Rows are points. To make a cloud, some directions were put in groups of two or more. Within a group, all points are equally far from the middle, so they leave a hole (a ring in 2 directions, a hollow ball in 3). The other directions are filled evenly. Then the cloud was stretched, turned, moved and blurred a little. How many holes are there, and how many directions does each take, smallest first?
In the rows, 128 means zero.

Cloud, 22 rows:
[[131 122  85]
 [ 90 109  99]
 [160  75 142]
 [163 112 144]
 [154 118 178]
 [171 130 117]
 [159 162 111]
 [138  91 102]
 [ 99  90 154]
 [ 98 165 170]
 [155 153 133]
 [130 129 174]
 [162  91 124]
 [120 154 179]
 [108  83 138]
 [ 88 118 183]
 [ 98 156 102]
 [122  88 102]
 [136 118 165]
 [194 129 166]
 [ 82 184 124]
 [137  85 127]]
Holes: 0

Cloud:
[[110 115 150 165]
 [161 186 122 123]
 [147  89 146  71]
 [ 87 109 127  68]
 [119 114 145 147]
 [158 195 137 142]
 [123 164 121  84]
 [170  97 134 186]
 [112  97 143 142]
 [ 93 114 136 103]
 [151 187 107 149]
 [133 127  87 115]
 [174 104 133 134]
 [186 125 146 157]
 [ 92 151 132 105]
 [151 122  98 113]
 [149  94 113 131]
 [180 169 110 145]
 [130 121  95 125]
 [ 73 146 132  83]
 [130 140 138 156]
 [133  99 169  84]
 [169 160 119  88]
 [ 92 143  72  21]
 [127 112  99 136]
 [142 118 114 170]
 [136 141  70  94]
 [102 174 115  68]
 [173 109 147 161]
 [123 137 126 108]]
Holes: 0

Cloud:
[[ 98 151 144 155]
 [108 149 211 133]
 [122 124 186 151]
 [120 161 190 140]
 [158 175 142 107]
 [101 155 141  87]
 [ 95 145 185  99]
 [114 111 143 168]
 [ 95 131  74 111]
 [114 108 203 144]
 [119  85 128 109]
 [132 159  99  87]
 [113  92 149 108]
 [ 79 184 151 139]
 [105 159 161 149]
 [145 167 120 134]
 [130  89 108 105]
 [111 141 149  86]
 [122 140 119 164]
 [160 113  74 131]
 [157  94 138 161]
 [175 124 148 104]
 [163 110 166 145]
 [103 125  81 108]
 [ 60 173  96 145]
 [125 111  85 104]
 [ 90 127  94 115]
 [125 159 191 139]]
Holes: 1 (2)

Cloud (47 x 6):
[[174 172 158 124  70  82]
 [103 140 188 125 134 118]
 [126 125 144  88  92 130]
 [166 130 161 139  95  78]
 [158  76 190 131 139 148]
 [163  87 157 122  69 145]
 [ 81 135 153 153 105 128]
 [ 89  63 106 135 164 117]
 [116 136 109 154 129 162]
 [163 116 103 121  92 166]
 [ 89 144 131 116 167  70]
 [168 145 172 145 137  74]
 [139 140 118  91  80 108]
 [ 78  64 121 146 179 127]
 [ 90  75 128 138 128 171]
 [ 90 146 121 121 141  63]
 [123 126 144 142  78 106]
 [ 81 132  93 135 191 118]
 [141  84 146  84 141 155]
 [168 104  85 132 127 117]
 [ 90  88 100 114 145  96]
 [110  70 140 129 157 107]
 [151 154 139  90  76 110]
 [134 144  86 172 110 106]
 [160  74 114 145 152 129]
 [119 157 111 177 136  81]
 [123 111 144 163 143 160]
 [123 129 114  96  84 107]
 [136  71 126 111 135 177]
 [ 87 181  98 127 104 113]
 [128 138 126 134 163 142]
 [128 166 107 136 147  75]
 [ 75  75 115 137 136 172]
 [114  89 165 140 159 100]
 [126 179  97 152  92 114]
 [134 108 197 105 153 106]
 [176 101 125 154  81 121]
 [131 121 144 151 112  81]
 [139  63 115 103 156 122]
 [ 83 124  98 120 187 112]
 [ 91 148  94 114 116  78]
 [ 61  77 130 142 153 161]
 [145 136 119  88  78 108]
 [102  73 115 122 143 101]
 [125  86  97 106  84 146]
 [ 70 171  85 125 106  90]
 [127  74 155 121 151 102]]
Holes: 2 (2, 3)

Cloud:
[[138 159 171 136 132 141]
 [129 130 177 100 130 164]
 [147  91 140 150 133 138]
 [ 80 118 174 127  84 174]
 [144  96 141 100 110  97]
 [151 167  80 150 162  69]
 [106 105 165  89 116 112]
 [192 125  97 123 114  84]
 [127 118 129 135  78 117]
 [119 140 165  99 125 185]
 [105 163 103 177 129  93]
 [122 130  86  86 108 126]
 [147 173 122 169  93 104]
 [108 142  91 148 158  71]
 [108 111 106 153  99 111]
 [131 177 135 102 124 156]
 [142 164  67 150 135  58]
 [143 144 105 176 123 148]
 [160 159  71 154 161  76]
 [166 150  83 107 132  52]
 [149 185  97 124  98 130]
 [110 158 133  77 125 155]
 [ 98 122 116 163 144  81]
 [184 167  96 158 147  84]
 [156 181  80 109 147  92]
 [162 137  90 173 115 117]
 [106 112 108 149 165  95]
 [126 137  66 105 150  87]
 [133 158  70 158 134  66]
 [168 115  97  94 106 106]
 [104  94 149 118 119 196]
 [ 79 170 109 142 113 115]
 [142 145 100 145  80 123]
 [128 162  92  99 141  67]
 [ 90 108 179 105 139 172]
 [172 148  65 135 114  80]
 [ 84 120 190 115 105 185]
 [110 101 125 101 147 177]
 [172 180 104 112 108 125]
 [112 146 107  70 126 118]
 [157 149 169 145 103 135]
 [ 71 146 141 110 146 162]
 [138 176 109 107 124 158]
 [105 121  95 165 152 131]
 [141 139 117 106 144  54]
 [104 141  94 101 159 144]
 [ 64 135 110 147 124 138]
 [107 163  99 101 143  80]
 [117 189 108 111 116 114]
 [ 69 118 128  86 114 144]
 [167 145 117 119 139 160]
 [ 78 124 107 134 145  91]
 [134 150 158 120 128 181]
 [178 179  86 135 112 115]]
Holes: 1 (6)

Cloud, 71 rows:
[[170 113 134 166 135 185  94 151]
 [152  72 119 144 122 136 101 138]
 [ 88 201 141 124 127 113 157 105]
 [155  52 112 168 173 154 165 169]
 [ 67  76 126 112 124 146 144 151]
 [100  91  92 115 144 155 178 106]
 [145  78 119 158 106 178 140 155]
 [128 129 152 142 205 134 155  97]
 [110  71 164 168 145  94 148 103]
 [159 175 113 130 121 166 149 146]
 [ 89 196 100 138 134 114 161  79]
 [142 188 143 152 127 166 144  90]
 [ 76  89 144 171 163 149 140 104]
 [149  55 145 126 156  97 110 169]
 [100  99 114  86 118 154 119 143]
 [138  87 155 201 113 165 112 107]
 [133 112 121  92 130 133 139  91]
 [113 123  83 190 147 156 118 137]
 [128 100 153 114 143  96  86  97]
 [127 151 108 155  72 165  82  95]
 [110  81 143 125 166 121 172  99]
 [111 116 133 138  99 179 138 140]
 [118 142  89 111 112  89 143  84]
 [ 65 141  98 111 127 125 148 116]
 [171 117 135 113 124 159 138  98]
 [152 188 130 152 106 152 155 118]
 [124 143 133 120  70 131 124 110]
 [127 128 140 138  49 132 114 120]
 [118  84 120 154 138  98 167 171]
 [ 70  99 130 154 168 176 165  78]
 [ 84 145  99 147 127 125 134 106]
 [148  95 121 158 133 130 171 112]
 [ 88 192 143 135  78 173 135 102]
 [130 165 142 123 116 188 128 121]
 [149 165 105 153 104 118 148 127]
 [105 102 123 161  87 146 141 125]
 [ 87 117 114 140 137 122 130  91]
 [121  82 110 165 167 170 204 121]
 [171 145 148 149 133 173 168 137]
 [ 94 127  88 129  91 166 149 185]
 [136 158 159 194 121 168 118 130]
 [129 131 222 141 141 104  99  85]
 [123 108 116  89 105 157 150 103]
 [103 109  99 172 105 188 170 175]
 [150 129 154 158 181 200 154 126]
 [107  50 126  99 145 109 138  89]
 [126  59 159 120 177 121 173 138]
 [154  77  77  81  97  71 160 142]
 [142 147 156 178 158 184  79  99]
 [ 96 127 118 154 139 112 101 128]
 [128 170 139 121  75  79 107 111]
 [159 118  46 138 154 151 169 148]
 [143  81  92 148 154  94 102 105]
 [127 115 125 168 130 148 195 151]
 [156  70  78 112 103  88 168 155]
 [110  78  88 207 156 184  81 112]
 [121 128 128 105 128 103 142 131]
 [138 125 139 118 162 146 153 127]
 [ 82 162 151 137 109 172 110 122]
 [ 72 130 112 131 117 179 128  70]
 [142 174 148 143  97 150 117 106]
 [168 170 115 159  83 157 108  84]
 [135 112 123 158 162 182 138  92]
 [ 92  84  80 149 164 192 113 127]
 [169 147 143 161  91 129 108 116]
 [147  98 140 167 154 132 129  89]
 [117 103 143 152 165 145 153 114]
 [118 203 142  91 121 112 159 132]
 [121 141  72  89 129 136 156 127]
 [163 140 136 148 114 135 152 175]
 [106  89 129 148 138 186 137 101]]
Holes: 0
